Every row gives one point. The last column is the point's height on a tilted bowl or saddle (a function of degree 2), plus a little noise. Count its main directions that bend up, bend down and stay straight.
In the rows, zero is written as 128.

Points:
[[127 115 131]
 [153 166 128]
 [122 119 133]
 [151  93 116]
 [163 121 106]
 [ 79 100 172]
 [ 65  91 192]
 [105 101 152]
 [ 92  80 180]
 [174 137 106]
 [184  94  82]]
Directions: 1 up, 1 down, 0 straight

Points, 16 rows:
[[101  72 173 175]
 [140 117 133 143]
 [129 157 150 150]
 [157 159 118 162]
 [ 53 145 155 168]
 [183 123  77 175]
 [ 80 111 173 162]
 [150 136 182 163]
 [151 160 144 159]
 [154 123  60 171]
 [117 129 109 144]
 [113  93 111 147]
 [ 87  62  81 179]
 [127 100 107 144]
 [153 151 179 165]
 [116  96  90 150]]
Directions: 3 up, 0 down, 0 straight

Points (25 x 5):
[[141 180 114 189 131]
 [150 141  68 113 181]
 [ 95 144 103 112 101]
 [154 138 119 121 136]
 [106 116 154  76 116]
 [148 133  77 150 163]
 [170  90 127 110 154]
 [101  62 120 205 187]
 [151 118  79 118 160]
 [156  79 106  70 138]
 [ 82 134 171  93 135]
 [120 136 189  71 177]
 [151  49 127 146 205]
 [ 92 117 117 157  86]
 [117 188 115  99 170]
 [141 100 132  85 119]
 [130 162  73 165 152]
 [128 166 109 166 121]
 [159 186 103 179 159]
 [ 69 123 114 200  76]
 [111  94  96  94  99]
 [109  97  99 166 118]
 [150 147 117 142 133]
 [114 113 125 133 102]
 [132 132  80  82 150]]
Directions: 2 up, 0 down, 2 straight

Points:
[[131 109 153 149 129  57 182]
 [100  85 178 112  89 174  89]
 [ 88 189 161 103 182 185  42]
 [117 150 138 154  80  94 166]
 [ 72  74  77 153 129  76 103]
 [115 108 182 122  85 130 155]
 [ 57  93 129  94 139 167  22]
 [ 74 146  93 173 162 120 142]
 [129  77  40 163 192 147 187]
 [ 91  95 126 121 124 108 107]
 [117 175 161 131 108 120 149]
 [119 201 133  94 109 150 159]
 [125 175  93 151 119 112 124]
 [140 181 166 131 138 135 109]
 [177 198 141 155 111 145 118]
 [125 125 108  93 147 141 122]
 [ 94 112 109 157 166  99 147]
 [135 128 127 162  95 125 142]
 [159 189  87 148 146 151 125]
 [144 123 101 104 167 103 132]
 [136 119 138 101  89 106 152]
 [133  91 198 122 114 113 147]
 [112 111 141 147 130 121 128]
 [148 140  72 119 117 120 121]
 [ 99 139 147 186 130 119 136]
 [143 140 160  56 161 162  92]
 [ 77 137 201 125 102 178  88]
 [ 86 118  96 144 108 150 108]
 [ 95  72 164 155 106 147  95]
 [116 189 121  92 116 123 145]
 [168 112  95 110 135 128 129]
 [196 109 132 113 154 157 131]
 [ 88 188 151  90 133 176 109]
 [144 143 185 159 137  93 141]
 [ 54 198 162  64 108 128 123]
 [186 143  49 184 140 194 174]
 [106 137 117 184 133  89 145]
 [177 162 117 150 139 145 118]
 [149 135 124 165  89 103 141]
 [133 114 143  92 133 148 115]
 [157 110 121 131 168 155 127]
 [137 137 119  29 103 178 161]
 [152 183 158 144 117 116 129]
 [118 161 166 127 199 185  38]
 [201 107 161 130 199 147  85]
 [179 125 140 101 127 144 142]]
Directions: 2 up, 2 down, 2 straight

Points, 67 rows:
[[108  94 153 154 119 110 130 162  96]
 [203 132 181 150 153  79 122  82  68]
 [134  63 113 123 143  92 145 103 132]
 [147 101 118 119 157 129  35  89 128]
 [162 113 140  80  93 142 156  98 104]
 [189 120 159  85 135 133 107 111  79]
 [141 111 138 165 165 154  89 131 106]
 [ 82 113 184  85 108 131 142  76  83]
 [ 99 114 149 144 128 217 118 107 116]
 [ 97  61 123 126 147 180 155 151 113]
 [123 132 150  75 132 184 166 125 134]
 [114 170 125 225 115  84 110 109 160]
 [110 129 160  81 156 145 153 116 148]
 [126 174 194 134 154 197 152  74 154]
 [124 129 129  99 183 100 183  93 162]
 [143 129 149 148 125  79 119 122 120]
 [  8 117 113 205  99 113 194 157   7]
 [116 118 137 136 115  84 177 110 138]
 [ 97 149 165 174  84  86 124 121 111]
 [148 111 101 147 136  93  84 152 115]
 [144  68 139 111 151  91  85 168  91]
 [120 153 131 141 127  79 172 157 152]
 [132  56 139 175 129  36 100  53  57]
 [ 81 133 100  89 113 158 145 157 111]
 [165 170 106  89  90 115 132 163  89]
 [ 96 109 108 108  67 140 163  93 132]
 [113 150 137 130 134 140 141 138 130]
 [163 150 113 128  94 107 149 108 129]
 [139 145 157  92 129 150  73 117 107]
 [146 104 166 141 112 141  76 145  83]
 [178 102 135 131 138 116 116 121 107]
 [ 78 158 126 144  92  63 136 130 108]
 [145 109 152 114 151 152  83 137 105]
 [135 128  81 129  78 163 150 119 133]
 [130 125  54 127 130 186  49 142 133]
 [140 118 145 125 126 160 126 152 110]
 [126 133  78 165 144 118 128 114 138]
 [106 109 194 103 108 125 129 159  83]
 [163 119 159 141 148  89 101 125  96]
 [165 111 138 140 127  82 114  83 109]
 [162  78 170 128 131 100 165 142  95]
 [110 100 128  97 162 103  84 133 118]
 [141 157 121 146 144 156 126 136 135]
 [ 98 146 124 116 159 100 161 169 143]
 [151 147 185 122  93 141 122 109  86]
 [114 116  91   7 143 168 134 159 167]
 [166 219 128  93 119 119 153 113  92]
 [118 108 133 159  90 142 125 175  99]
 [105  76 151 141 138 132 136 142  96]
 [ 79 141 115 180 114 168  96  57 151]
 [124 149  88 136  99 115 169 112 135]
 [ 81  84  85 135 120 114 135 111 137]
 [137 148 149 152 185 132 114 167 121]
 [153 125 187  83  77 125  97 105  54]
 [134 153 169 179 149 100  50 149  96]
 [133 140 176 180  55 146 175  95 110]
 [176 138 192 156 155 128 148 176 104]
 [ 81 190 132 128 132 121 154  97 123]
 [ 61 125 113 164 122 165 122 129  88]
 [138 168 121  83 145 175 157 114 138]
 [ 95 112 147 167 100  73  96 118  97]
 [114 167 138 144 103 157 116 118 119]
 [102 182 108 108 186 105 122 159 127]
 [176  63 135 162 114 163  72 162  73]
 [122 147 175  97  99  85 161  70  85]
 [150 116 115 127 134 113  75 109 125]
 [134 154  68 161  97 144 162 154 114]]
Directions: 3 up, 4 down, 1 straight

Points (61 x 9):
[[139 122  72 139  84  99  96 140 131]
 [135 106 131 174 175 110  76 162 169]
 [104 100 160 135 136 104 179 167 161]
 [ 84 103 153 143 161 136 140  84 152]
 [114  88 135 140 140 129 137 162 145]
 [149 189 132  80 190 162 115 180 203]
 [109 164 183 103 127 155 128 150 153]
 [106  58 193 155 138 161 121 124 145]
 [112 120 133 111 164 110 113 114 134]
 [155  86 124 168 103 133 125 117 140]
 [ 90 137 132 171 118 142 116 125 166]
 [122  95  92 143 148  89  75 118 107]
 [103 123 109 165 120 122 188 114 147]
 [119 165 143 159 102 131 135 138 149]
 [128 115 122  86 112 138 119 159 141]
 [140 222 142 147 103 110 124 169 148]
 [143 172 155 129 147 130 116 125 138]
 [150  87 117 151 124 126 141 101 134]
 [159  98  91 133 141 169 134 124 143]
 [ 88 140 144 177 116 169 164 117 145]
 [160 201 130 100 111  57 166 130  69]
 [152 122 116 118 126 111 185 137 136]
 [111 141 126 122 113 126 135 143 134]
 [157  71  79  75  89 105  93  89 128]
 [124 109 125 132  93 137 164  95 129]
 [114  82  98 173 167  71 107 174 162]
 [ 87 120 115 115  85 102 105 120 131]
 [159 117 134 115  93 168 140 133 124]
 [171 116  92 187 123 143 133 185 192]
 [ 90  81 154 114 118  95 180  41 188]
 [110 117 154 168 141 130 106  97 161]
 [166 100 118  91 105  93 104 158 133]
 [119 141 165  77  78 120 147 152 125]
 [146 141 126 171  93 122  77 169 172]
 [147 126 148 137 124 119 132 123 124]
 [ 90  90 162 153 106  95 108  92 172]
 [ 99 144 155 217  68 111 106 128 224]
 [129 144 166  80  72 109 157 168 123]
 [ 83  87 145 106 132 141 156 144 131]
 [147 147 110 118 107  84 161 191 161]
 [174 132 160  97 152 162 110  82 141]
 [124 125 157 152 121 142 194 109 118]
 [116 122 148 128 165 157  82 119 163]
 [172  71 141 126 145 110 137 120 138]
 [190  60 112 110 198 159 134 157 181]
 [ 91 119 145 112 164 106 124   7 184]
 [138 106 148 135 199  98 154 126 164]
 [129 147 167 165 128 167 107 145 168]
 [179 169 143 109  78  81 180 103  54]
 [149 147 134  94 128 129 170 133 120]
 [118  98 110 141 110  99 102 135 136]
 [141 129 117  86  82 137 139 105 116]
 [161 116 142 130 111 145 149 172 135]
 [135 161 104 118 144 138 164 152 143]
 [136  74 171 162 196  99 141 111 170]
 [170 152 100 122 115 166 124 147 152]
 [149  83 180 127 201 116 105 152 189]
 [135  99 109 165 173 111 100 152 149]
 [ 93 101  98 150  96 138 137 178 158]
 [238 143 130 172 124  88 107 111  64]
 [117 164 123 130 109 144 173 151 135]]
Directions: 5 up, 2 down, 1 straight

Points (69 x 9):
[[108 114 120 156 159  85 164 183 101]
 [158 129 109 112 110  82 150 101 118]
 [128 116 152 150 142 102 107 167 117]
 [102 163 113 109 153 114 146  93 127]
 [174 125 163 166 114 137 119 156 114]
 [123 152 124 117 134 102  47 118 132]
 [ 73 109 120 121 202 112 123 109 164]
 [123 142  87  74 108  65 163  70 121]
 [ 89 196 125 218 127 171 164  44  17]
 [141 137 135 112  75 160 142 146 120]
 [135 138 102 159  97  98 119 124  98]
 [152  90  96  89  70 113 101 189 130]
 [120 122 138 139 143 117 114 166 129]
 [ 41 124 133  86 169  87  81  48 206]
 [193 137  81 164  97  99  92 117 115]
 [131 102 112  90 120 103 102 155 137]
 [124 104  95 153 116 122 189 153 129]
 [200 113 106 175 141  79 159 107 127]
 [126 115  94 177 184 160  92 144 157]
 [144  73 173  83 168 203 106  60 107]
 [ 76 105 126 147 161 136 136 116 144]
 [ 76 139 155 114 104 127 111 180 126]
 [198 157 138 133 162  85 181  62 107]
 [ 91 147 204 104  88  52 194 204   7]
 [109 141 112 166 118  92 151  64  82]
 [130 149 121 120  72 155 144 155 109]
 [128 105  93 121 116 161 153 170 147]
 [188 110 161 130 129 121 131 157 127]
 [130 115 174 149 160 128 180 107 108]
 [ 89 125 128 188 122 133 151 143  98]
 [104 150 110 152 128 115 120 129 111]
 [120 174 149 152  65 118 131 171  68]
 [146  79 111 116 153 129 170 117 155]
 [121 162 132 104 173 122 154  95 139]
 [167 147 153  77  78 127 214 128 108]
 [121 178 177 102 121  92 145 174  96]
 [142 124 111 158 151 102  94 203 129]
 [160 169 133  69 137 106 153 114 127]
 [100 136 104 113  86  93  46  94 122]
 [150  50  81 122 123 136  91  78 147]
 [ 93  77 157 129 154 174  89 101 139]
 [157 115 153 107 195  94 105 110 138]
 [122 120  85 148 144 140 143 138 144]
 [112  87 163 107 172 113 134 151 134]
 [ 73 191 127  98 188 158 121 147 161]
 [140 129 122 101 120 144 116 111 132]
 [ 90 157  97 100 212 102  67 181 138]
 [129 126 133  87  96 139 139 102 125]
 [122 176 131 109 144 161 140 114 139]
 [133  98 112 116 131 117 147 145 140]
 [195 116 106 155 143 163 124 173 177]
 [105 170  99  82  78 204 161 127 106]
 [ 99 130 104 144 109 154 142  88 110]
 [159 152  75 136  80 126 156 152 109]
 [ 66 135 190 151  98  89 113 116 101]
 [218  76 124  98 103 107 151 131 148]
 [148 141  79 122 165 113  96 154 143]
 [192 165 111  96  64 139 156 162 118]
 [ 88 147  96  99 177 120 163  54 144]
 [ 70  86 131 110 130 191 164 145 153]
 [ 88 135 144 115  81 143 181  69  98]
 [135  67 117 156 155  70 182 137 127]
 [130 169 124 174 177 124 135 116 121]
 [ 66 121 109 147 127  89 155  91 119]
 [183 144 149 108 170 101 134 203 127]
 [136 107  95 107  81 158 100  61  97]
 [159 145 127 142  95 165 115 167 134]
 [130 135 155 126 122 115 116 122 120]
 [ 45 119 137 171 136 209 153  85 123]]
Directions: 2 up, 3 down, 3 straight

Points (69 x 9):
[[102 157 186 179  96 193 128 153 186]
 [166 105  85 172 101 223 168 145 168]
 [137  53 166 145 138  95 131  79 132]
 [139  92 147 154  92 161 161 156 182]
 [141  90 113 101  92  95 107 136 174]
 [159  48 153 196 162 116  99  52 123]
 [115 101  82 124 153  64 116 122 133]
 [181 126 141 164  65 161  65 139 136]
 [161 161 115 146 146  76 137  96 107]
 [106 126 152 117 105 132 162 157 170]
 [138 111 135 115 129 123 116 120 137]
 [132 111  94 196 139 135 212  42 131]
 [144 168 183 108 103 165 156 175 176]
 [135  86 126 100  77 107 150 170 203]
 [117 147 150 109 108 104 104 153 155]
 [ 77 134 176 142 143  73 192  87 139]
 [188 145 136  68  90 110 161  38 102]
 [100 122 125 145  92 111 121  60 155]
 [169 189 109 168 108 137 167 177 179]
 [115 162 227 135  92 126  67 149 161]
 [ 91 181  56  86 158 149  94 109 136]
 [108 133 106 103 104 118 130 111 152]
 [130 123 107 156 118 103 152 145 151]
 [165 125  57 144  70 113  82 147 185]
 [100 118 159 164 102 161 163 102 167]
 [122 169 102 117 108  95 111  94 127]
 [ 97 142 150 119  93 125 154 142 174]
 [130 143 119 143 157 135 134 152 133]
 [ 63 157  42 136 137 125  85 147 182]
 [ 53 117 133 190 193 154 154 158 166]
 [ 98 126 150 182 115 175  56 110 170]
 [149 181 152 189 135 171 107 142 140]
 [115 109 138 168  95 174  68 108 165]
 [ 86 130 101  77 156 120  59 124 188]
 [ 69 170 101 102 163 102  95 153 148]
 [122  92 155 123 182 126 102 126 140]
 [119 139 113  54 116  98 119  84 144]
 [100 157 146 117 164  86 121 124 124]
 [132 169 101 129 105 169 134 156 152]
 [165 122 140 138 140 150 150 116 118]
 [143 138 157 181 118 126 157 115 151]
 [199 107 154  93 111  88 124 118 131]
 [158 115 106  99 120 103 171 122 134]
 [150 180  97 126 112 192 104  94 105]
 [109 149 145 113 120 131 160 153 152]
 [111 158  72 101 141 162 148 176 142]
 [136 125 175 159 126 130 168 117 145]
 [141 174 179  65  61  61  96 158 183]
 [156 194 115 148 128 123 141 172 145]
 [107  91 158 119 144 125 159 119 141]
 [148 113 165 141 143 127 168  89 117]
 [129 105 163 125  91 194 163 121 162]
 [128  85 100  92 127  61 145 178 158]
 [108 102 125  27  92  56 125  64 184]
 [154 119  71 120 148 202  63  73 120]
 [ 83 154 228 129 122 113 106 101 179]
 [160 206 141 106  93 132  89 131 127]
 [133 159 167 167 160  53 148 116 121]
 [128 145 162 105 122 146 131 108 134]
 [114 120 107  93 110 190 114 172 184]
 [139  76 150 124 139 105 124 162 151]
 [169 197 139 153 153 124 157 122 126]
 [105 136 128 125 121  88 111 152 147]
 [ 45 121 183 159  79 181 129 129 235]
 [136 103 165 136 163 149 121 158 141]
 [159  74 146 162 110 135 142  68 128]
 [176  83 100  86 107 120 142 146 172]
 [160 144 113 126 124 131 148 132 130]
 [137 125 124 130 102 193 100 143 154]]
Directions: 4 up, 2 down, 2 straight
